Each point is reached from the start by the listed moves, each made 0, 1 or 2 times, or once backwards (-1), plus a little noise. Is the number of moves made odd or even? Then give how often each move was made.
(in the rows, 128 means zero)

Moves:
(1): [134 129 168 134]
(2): [156 129 127 165]
Start: [143 129 119 127]
Points:
[199 133 118 201] => even (0, 2)
[184 130 199 173] => odd (2, 1)
[181 130 157 168] => even (1, 1)

Moves:
(1): [138 130 128 110  94 124  89  93 135]
(2): [112 164 122 125 129 136  90 135 123]
(3): [131 133 115 123 133 115  95 135 152]
(4): [102 133 110 139 137 119 146 132 149]
(5): [169 111 101 128 142 133 138 129 123]
(6): [145 116  86 137  92 101  99 132 153]
(7): [131 109 116 134 135 118 131 125 125]
(8): [129 115 137 141 130 147 129 134 123]
(9): [110 112 142 109 104 130 139 127 118]
Start: [138 127 111 133 128 137 150 124 138]
Points:
[221  39  34 145 113 149 116  66 145] => odd (2, 0, 0, 1, 2, 0, 2, 2, 0)
[185  68 148  57  95 170 249  68  78] => even (1, -1, -1, 0, 2, -1, -1, -1, 2)
[157 119  53 171 177 122 220 129 192] => even (0, -1, 0, 2, 1, 0, -1, 0, -1)

Moves:
(1): [122 129 121 133 133 127 128 124 134 119 119 129 124 119 134 123 126 128
 121 127 121 145 119 121 124 118 124]
(2): [137 128 112 135 121 123 135 129 131 134 137 136 142 124 129 131 130 135
 134 122 118 132 121 133 119 129 118]
(3): [131 123 128 121 136 130 138 117 129 122 128 135 131 132 122 109 123 119
 131 131 130 122 134 131 116 120 127]
(4): [115 138 131 140 131 130 119 124 131 129 128 128 132 129 131 113 131 126
 116 135 115 124 140 114 131 134 136]
(5): [117 144 122 130 136 132 130 123 138 125 134 137 120 123 136 136 137 116
 139 120 132 102 121 130 136 134 142]
(6): [130 117 134 130 116 104 118 127 135 125 120 135 130 129 140 134 132 128
 136 123 117 135 136 139 117 133 134]
(7): [122 133 122 132 124 141 138 119 114 126 119 114 110 118 133 126 127 124
 129 134 131 127 122 122 122 132 125]
(8): [138 132 122 131 129 123 129 123 120 122 121 130 123 129 127 117 124 126
 121 127 122 132 128 119 140 127 134]
(9): [122 125 123 127 127 133 133 130 126 120 128 138 128 124 127 130 123 125
 131 129 125 119 129 135 128 117 118]
(10): [125 119 122 124 123 110 126 131 121 131 125 131 130 122 125 118 133 129
 131 127 124 136 133 136 123 119 116]
(11): [129 125 129 124 126 125 132 125 128 123 136 128 135 139 127 129 129 127
 139 130 124 119 136 128 124 121 131]
(12): [133 122 129 130 129 131 124 113 120 137 121 120 132 136 123 132 130 136
 120 121 130 136 134 118 141 127 123]
(13): [131 128 128 114 128 129 122 122 126 127 123 124 136 131 129 128 134 127
 122 120 126 134 130 133 135 130 130]
(14): [128 124 124 129 133 128 120 130 128 128 128 132 128 136 125 126 126 125
 123 140 117 136 134 120 125 130 123]
(15): [138 126 123 127 123 133 134 135 128 124 122 114 137 135 120 126 136 130
 121 129 137 124 135 130 123 133 118]
(16): [131 112 127 123 125 118 123 121 137 126 123 128 132 136 137 111 135 132
 145 133 123 135 122 132 120 140 121]
(17): [119 134 135 136 126 127 128 123 135 115 132 131 125 121 128 133 132 119
 124 127 128 131 132 140 130 129 131]
(18): [136 126 139 120 139 115 121 122 127 124 122 132 135 132 126 128 143 125
 132 124 118 125 125 123 133 138 144]
(19): [130 125 121 127 131 132 130 122 129 121 123 124 130 126 127 127 116 121
 142 125 126 120 123 118 125 124 125]
(20): [124 133 129 141 122 119 135 132 132 131 133 140 138 131 136 134 129 132
 121 143 135 125 118 136 130 122 134]
(21): [140 124 129 128 126 122 134 130 136 134 132 124 129 129 141 122 133 126
 124 132 126 130 131 125 126 128 123]
(22): [118 131 126 123 135 121 126 116 138 119 125 131 123 118 123 126 113 130
 122 127 117 124 125 127 128 127 125]
(23): [131 130 119 135 130 119 138 128 113 121 125 121 122 129 139 133 126 133
 133 121 134 134 128 132 116 131 118]
(24): [115 117 122 119 134 140 136 127 118 114 119 129 121 110 125 126 120 127
 138 129 130 125 139 123 123 126 127]
Start: [141 121 119 138 124 123 114 126 130 134 131 123 137 123 112 127 127 119
 117 134 120 118 129 130 133 122 124]
Points:
[111  92 155 147 128 119 100  45 177 101  85 104 114 132 152  69 145  80
 111 177  77 153 161  99  85 137 147] => even (2, -1, 2, 1, 0, 2, 2, -1, -1, -1, 1, 1, 0, 1, 0, 1, 1, 0, 0, 0, 1, 0, -1, 0)
[106 176  97 153 152  56 130  28 172  68 131 210 146  74 150  82 119  34
 142 160   7  17 133  99 122 147 241] => even (-1, 2, 2, 2, 2, 2, 2, 2, -1, 0, 1, -1, 1, 1, -1, -1, 1, 2, 2, 2, 1, 2, -1, 1)
[107 111  99 127 129  91 120  32  97  63  57 117  94 122 125  34 145  90
 115 137  97 117 162 147 124 148 115] => even (0, -1, 2, 1, 1, 1, 2, 2, 1, 1, 0, 1, 1, 0, 1, 2, 1, 0, -1, 0, -1, 1, 1, 0)
[ 59 191  86 156 158 146 138  53 163  69 154 145 162  96  97 139  96  75
 100 151  88  68 107 122 128  88 150] => even (1, 1, 1, 1, 1, -1, 1, -1, -1, 0, 2, 0, 2, 1, 0, -1, 2, 0, 2, 2, -1, 2, 0, 0)
[149  68 113  82 126 159 146 100 100  96  88 107 110 139  74  60 164  72
 200 150 151  47 141 157  96 141  93] => odd (-1, -1, 2, -1, 1, 0, 2, 0, 2, 1, 0, 0, -1, 0, 2, 2, 0, 1, 0, -1, -1, -1, -1, 0)

Moves:
(1): [127 128 134 134 128 136 128 127 137 132 133 131 131 119 133 116 130 122
 127 131 134 131 127 121 123 132 135]
(2): [137 143 130 114 136 122 131 125 120 150 113 130 114 131 125 125 133 124
 125 130 121 162 130 128 130 144 130]
(3): [132 120 134 116 134 126 131 126 138 135 139 135 122 121 132 136 122 115
 130 130 117 130 130 137 138 130 132]
(4): [132 137 133 127 129 134 135 137 110 123 132 129 126 130 113 134 125 133
 121 142 129 117 128 136 128 135 123]
(5): [138 120 140 117 122 119 121 131 109 130 117 143 116 127 103 132 126 135
 132 129 145 123 128 134 130 116 120]
(6): [119 134 129 132 132 128 125 127 122 122 132 122 135 115 123 123 136 129
 124 127 134 131 128 133 130 128 115]
(7): [132 133 138 118 123 118 124 122 128 126 122 141 128 122 129 138 128 136
 112 124 129 124 129 135 123 136 123]
(8): [122 132 123 129 136 134 129 126 140 139 131 120 136 137 129 127 120 130
 132 127 141 125 122 137 134 138 118]
(9): [123 133 134 138 133 117 129 141 129 124 131 117 139 132 130 129 131 126
 127 122 130 130 131 127 136 129 129]
(10): [131 135 131 116 128 127 118 125 126 130 126 133 128 127 127 127 122 120
 140 119 125 126 129 137 123 123 130]
(11): [136 131 131 117 124 126 125 121 143 126 131 125 135 132 116 107 133 125
 138 123 122 120 125 134 132 122 114]
(12): [127 130 137 134 138 120 134 111 131 136 134 114 128 139 138 121 137 128
 128 118 123 130 140 135 128 126 145]
(13): [118 124 127 122 123 128 133 126 133 118 128 127 123 131 143 132 123 128
 127 133 131 123 119 125 133 124 136]
(14): [116 125 131 133 126 126 128 122 136 128 116 116 130 133 125 131 122 126
 125 128 118 129 125 130 122 125 135]
(15): [135 120 122 126 123 128 123 131 133 132 135 123 136 117 134 122 120 128
 118 122 130 135 131 127 120 139 130]
(16): [130 125 133 126 127 131 137 133 129 133 125 122 133 115 134 128 128 134
 130 121 129 124 125 131 126 126 126]
(17): [136 113 130 125 142 131 115 128 126 125 123 132 135 128 137 118 121 131
 121 123 127 115 111 127 124 137 131]
(18): [129 127 135 133 128 130 127 130 132 121 127 126 130 129 126 125 129 137
 135 133 123 134 133 128 129 134 127]
(19): [125 122 131 130 127 133 136 141 137 129 129 127 134 135 125 147 134 118
 116 131 130 133 129 142 135 132 128]
(20): [131 134 133 149 114 123 129 119 130 125 145 144 131 147 122 132 117 127
 142 105 129 128 122 142 143 135 131]
(21): [121 126 124 128 134 123 124 124 139 119 121 125 137 123 121 132 134 131
 144 124 130 119 123 120 117 142 140]
(22): [124 131 130 115 133 130 142 125 134 131 118 117 144 128 118 138 126 119
 126 122 116 134 138 113 123 134 131]
(23): [125 121 136 133 124 116 135 117 121 124 125 129 141 133 125 127 131 120
 141 135 125 125 136 121 123 133 116]
(24): [126 124 123 128 125 132 121 126 127 131 126 124 140 126 144 127 131 136
 130 132 111 128 128 130 136 129 145]
Start: [127 149 120 125 140 128 139 111 127 136 121 119 117 141 134 123 119 128
 138 124 127 117 113 138 113 119 131]
Points:
[ 87 136  98 143  97 112  91  52 156  68 110 127 172 142 129  69 152 108
 209 129  94  52  89 120  85  82 103] => even (0, -1, -1, -1, -1, 1, 0, -1, -1, 1, 2, -1, 0, 1, -1, -1, 0, -1, 0, 0, 1, -1, 2, 1)
[102 203 192 163 148 113 169 107 178  79 191 106 199 179 118 101 171  73
 237 103  78 123 112 198 180 183 173] => even (2, 1, 1, 2, -1, 2, -1, -1, 2, 2, 2, 1, 2, -1, -1, 0, 0, 2, 2, 2, 2, 0, 1, 1)
[ 63 235 146 107 153 113 147 148  91  54  77  89 141 110 114 185 105 170
 113 111 142  81  85 140  84 146 115] => even (-1, 0, -1, 2, -1, 2, 2, 0, 2, 2, -1, -1, 2, 1, -1, 1, 0, 1, -1, 0, 1, 1, -1, -1)
[ 39 106 106 168 177 144 135  68 184  97 128  52 157 132 247 106 132 142
 208 180  93  63  91 103 107 128 234] => odd (1, -1, 1, 0, -1, 0, -1, 1, 0, 0, -1, 1, 2, 1, -1, 0, 0, 1, -1, -1, 2, -1, 1, 2)
[129 128 131 139 140 192 165 125 193 144 160  79 157 164 130 146  56  82
 109  78 103  85  97 191  76 153 191] => odd (1, -1, 0, 2, -1, -1, -1, 0, -1, 2, 0, 1, 0, 2, 2, 1, 1, 0, 2, 1, 0, 1, -1, -1)
[122 190 128 163 148 159 196  62 202 192 188 107  95 185 175 113 103 101
 190  83 110 151 107 175 143 169 227] => odd (2, 1, 1, 1, -1, -1, -1, 1, -1, 0, 0, 2, 1, 0, 0, 1, -1, 0, 0, 2, 1, 0, -1, 0)
[146 168 162 130  93 163 174 139 129 141 188 203 111 120 126 203  95 111
 114 158 121 177 118 211 170 212 144] => odd (2, 1, 2, 2, 0, 1, 1, 0, -1, 0, -1, -1, 1, -1, 1, 0, -1, 2, 2, 2, 0, 0, 0, 1)
[113 159 155 118 124  99 173  80 201 142 145  91 210 190 133 114  77  99
 129  92  88 189  90 192 183 238  46] => even (-1, 2, 1, 0, -1, 2, 1, 2, 1, -1, 2, -1, 2, 1, 2, 0, 1, 2, 1, 2, -1, 1, 2, 0)
[150 145 146 184 147 129 100 109 179 146 119 114 163 218  41  38  72 138
 176  78 161 137  57 160 133 184  68] => even (1, 1, -1, 0, 1, 0, -1, 2, 1, -1, 2, -1, -1, 2, 1, -1, 2, 2, 0, 2, 0, 0, 0, -1)
[132 178 116  94 212 100 130  60 142 249  90  52 118 183 182  92 130 116
 135 129  68 183 143 152 131 157 199] => odd (0, 2, 1, 0, 0, -1, 0, 2, 1, 0, 0, 2, -1, 1, 0, -1, 0, -1, -1, -1, 0, 0, 0, 2)
[147 151 176  88 154 121 120  80  81 182 134 138 100  75 141 111 118 157
 112 133 178 125 114 212  98 175 170] => even (2, 1, 1, 2, 2, 2, 1, 1, -1, 1, -1, 2, 1, 0, 2, 1, 0, 0, 0, 0, 1, -1, 0, 1)

Moves:
(1): [118 131 118 121 123 143 128 120 123 140 142 137 161 108 141 110 115 120
 142 116 136 122 119 143]
(2): [129 115 131 122 131 146 129 121 132 120 125 132 131 141 130 118 132 125
 117 128 111 133 116 119]
(3): [129 130 118 136 132 131 122 124 128 134 129 126 121 136 122 129 129 118
 120 114 126 133 138 134]
(4): [118 133 116 127 141 123 123 123 119 134 139 120 139 133 128 121 143 117
 133 112 117 117 120 131]
(5): [126 122 122 137 111 131 131 131 133 119 135 137 139 127 129 130 143 132
 116 134 137 131 122 113]
(6): [129 139 120 122 128 138 119 143 123 141 135 115 117 146 143 124 124 132
 128 138 107 125 140 117]
(7): [127 120 128 127 121 132 131 130 128 126 130 121 136 129 125 133 125 126
 121 131 130 117 128 128]
(8): [131 139 141 123 131 129 121 144 130 127 126 120 139 131 138 121 135 125
 131 126 153 140 139 127]
(9): [134 106 151 138 123 126 131 133 129 134 123 137 125 130 119 116 119 120
 122 118 126 126 133 130]
(10): [132 130 127 121 144 132 127 125 128 134 129 129 134 127 126 131 133 122
 114 138 131 133 139 123]
(11): [131 141 130 144 130 131 140 131 138 119 116 131 125 116 140 126 130 138
 115 130 127 129 129 136]
(12): [135 139 124 137 139 124 114 113 122 120 127 129 134 132 127 141 130 130
 137 139 135 108 132 122]
(13): [134 125 136 130 134 138 136 129 119 130 138 124 116 128 110 111 129 141
 123 129 131 138 124 123]
(14): [122 130 139 127 127 122 120 127 130 125 135 124 123 127 131 123 124 128
 129 133 128 130 131 139]
(15): [124 136 120 127 134 124 129 122 139 127 132 138 124 146 136 143 128 136
 124 130 125 116 123 129]
(16): [127 124 129 122 137 132 122 137 124 125 141 119 104 127 130 129 120 118
 141 127 126 128 133 132]
(17): [119 129 126 129 140 133 131 127 114 118 129 124 151 130 137 123 107 126
 130 142 137 137 134 120]
(18): [108 129 133 130 122 140 105 129 149 111 125 126 134 135 113 142 127 131
 141 129 122 126 116 116]
(19): [129 132 127 113 117 133 128 142 128 121 131 137 126 125 120 126 126 125
 123 137 122 117 140 134]
(20): [123 132 129 130 122 132 146 121 117 132 137 125 136 124 127 128 126 124
 135 135 128 129 133 128]
(21): [118 116 118 135 125 133 134 152 112 141 119 123 126 136 132 148 129 134
 136 135 129 128 128 136]
(22): [114 118 129 133 119 124 123 119 114 133 113 126 122 127 153 114 153 137
 126 102 125 129 139 123]
(23): [124 136 116 123 137 122 130 124 134 136 124 122 118 123 139 100 143 129
 140 139 141 135 122 132]
(24): [116 128 146 117 118 131 117 127 102 137 130 131 127 132 128 124 131 113
 133 131 117 115 116 107]
Start: [121 141 143 128 120 103 120 133 125 141 127 133 132 115 131 124 132 148
 130 127 137 134 126 123]
Points:
[ 55 139 198  64  68 203  59 175  87 173 199 131 204 174  87 158  28  44
 129 187  64 113 176  62] => even (1, 0, 2, -1, 0, 2, 1, 0, 1, 2, -1, -1, -1, 1, 0, 0, 1, 2, 1, 2, 0, -1, -1, 2)
[ 51 158 168 122 102 171  66 173  18 193 106 131 168  86 159  85 136 129
 198  94 144 113 129 133] => odd (2, 0, 1, 0, -1, 0, -1, 1, 0, 0, 1, 1, 1, 0, -1, 0, 0, 1, 1, 0, 2, 1, 0, 2)
[ 89  87 162 141 115 163 104 132 226  96 138 114  98 122 115   7 151 127
 115 121  71 166  85 108] => even (0, 2, 0, 1, 1, 1, 1, -1, 2, 0, 1, -1, 0, 1, -1, 1, 0, 2, 0, 0, -1, 0, 2, -1)
[146  78 237  89 131  90 136 125 113 198 140 132 128  74 169  50 120  62
 133  46 207 175 195 168] => even (1, 0, 0, -1, -1, -1, 1, 2, 2, 2, -1, -1, -1, 0, 0, 2, -1, -1, -1, 1, -1, 1, 0, 0)
